Each row of a before or after table is a point. The points were changed in one or more steps. Then noise was added and the rows were shuffled. The steps act on columns, c1 being the first. Name the steps. A step turns or swaps two columns, mirrors them in a line or flattens them onto one, adds a multiple of one to another, or multiplies or shifts one. Angles are multiples of 10 degrees, from the lower column toward the higher: turns from -170 to 170, lines from 10 to 170 but not 90. Use the fewest steps. Two steps may share a column if one is a turn and the other turns, adds or multiplies; they go together, in the order done. Otherwise the lowest column goes first.
(in the rows, 128 means zero)

Before, 14 rows:
[[107 101]
 [193 140]
 [129  66]
 [156  57]
 [ 88 148]
 [ 99  60]
 [150 161]
 [112 125]
 [ 87 136]
 [136 120]
 [197  66]
 [ 82  65]
 [ 95 114]
 [126 120]]
After:
[[124 140]
 [200 160]
 [188 173]
 [131 133]
 [161 102]
 [139 205]
 [ 99 217]
 [143 122]
 [ 91 110]
 [ 66 152]
 [153  91]
 [164 123]
 [158 141]
 [158 182]]
Steps: turn c1 and c2 by 150 degrees

Before:
[[122  91 100]
 [142 220  60]
 [145  89 175]
 [135 141 159]
 [117 168 107]
 [121  91  78]
 [163 130 125]
 [ 88 107 226]
 [157 160  39]
 [102  85  80]
 [ 96 138 104]
 [106 158 132]
 [150 125 106]]
After, 13 rows:
[[ 47 106 146]
 [108 166 131]
 [192  89  64]
 [135  86 145]
 [100 144 160]
 [118 141  96]
 [ 90 154 131]
 [161 128 127]
 [151 130 156]
 [181  83  50]
 [193 159 118]
 [121 216 157]
 [172  95  83]]
Steps: add 1 times c2 to c3; turn c1 and c3 by 50 degrees

Before (8 x 6):
[[ 88  51 145  90  99 125]
 [101  60 127 141 175  95]
 [165 109 119 118 165 124]
 [145  66 101 158 106 110]
 [106 189 141 121 108 183]
 [192  93 122 181 130 129]
 [193 111 152 177 127  98]
 [112 208 119  98 125 132]]
After (8 x 6):
[[140  60 168 100 237  58]
 [182  52 172 130 157  87]
 [160 206  91 141 184 174]
 [106 109 129 158 224 108]
 [ 95  66 135 116 166  61]
 [ 45  93 136 127 190 104]
 [ 48 110 171 132 186 104]
 [151 191  91 120 169 220]]
Steps: turn c1 and c4 by 140 degrees; add 0.7 times c2 to c6; turn c3 and c6 by 30 degrees; shift c5 by 60

Before, 12 rows:
[[ 99 181 108  46 171 115  87 121 128]
 [ 49 144  76  65 140 175 118  99 151]
 [ 72 202 106 125 119 149 115 119 107]
 [179  99  95 130 154 145 139 128  65]
 [107 148 125  69 118 104 123 173 120]
 [184  99 103 166 143 107 133  33 108]
 [113 125 127  84 161 146  83 140  67]
 [ 76 144 140  72 146 133  40 100 143]
 [183  92  93 183 169 150 134 115 173]
 [202 109 159 113 129 159 147 124 131]
 [ 90  66 182 128 139  32 125  98 104]
 [134 105 175 181 200  95 166  39 155]]
After, 12 rows:
[[136 162 184 225 198 104 108  96 154]
 [106  62 106  68 166 117 127  67 130]
 [ 89 172 182 146 135  10 170 102 104]
 [ 45 111  74  96 137 180 121  59 147]
 [108 104 125  54 115 106 120 123 121]
 [199 152 162 119 129 157 120 112 133]
 [ 61  66 106 130 118 169  85 119 116]
 [ 75  52 136 104 160 102 188  73 143]
 [112 102 134  88 156 131 166 108  63]
 [178 151  97 133 155 143 130 134  68]
 [188 152 107 218 145 100 143  81 112]
 [186 161  96 178 163 138 147 157 169]]
Steps: turn c2 and c7 by -140 degrees; add -0.5 times c7 to c6; turn c4 and c8 by 40 degrees
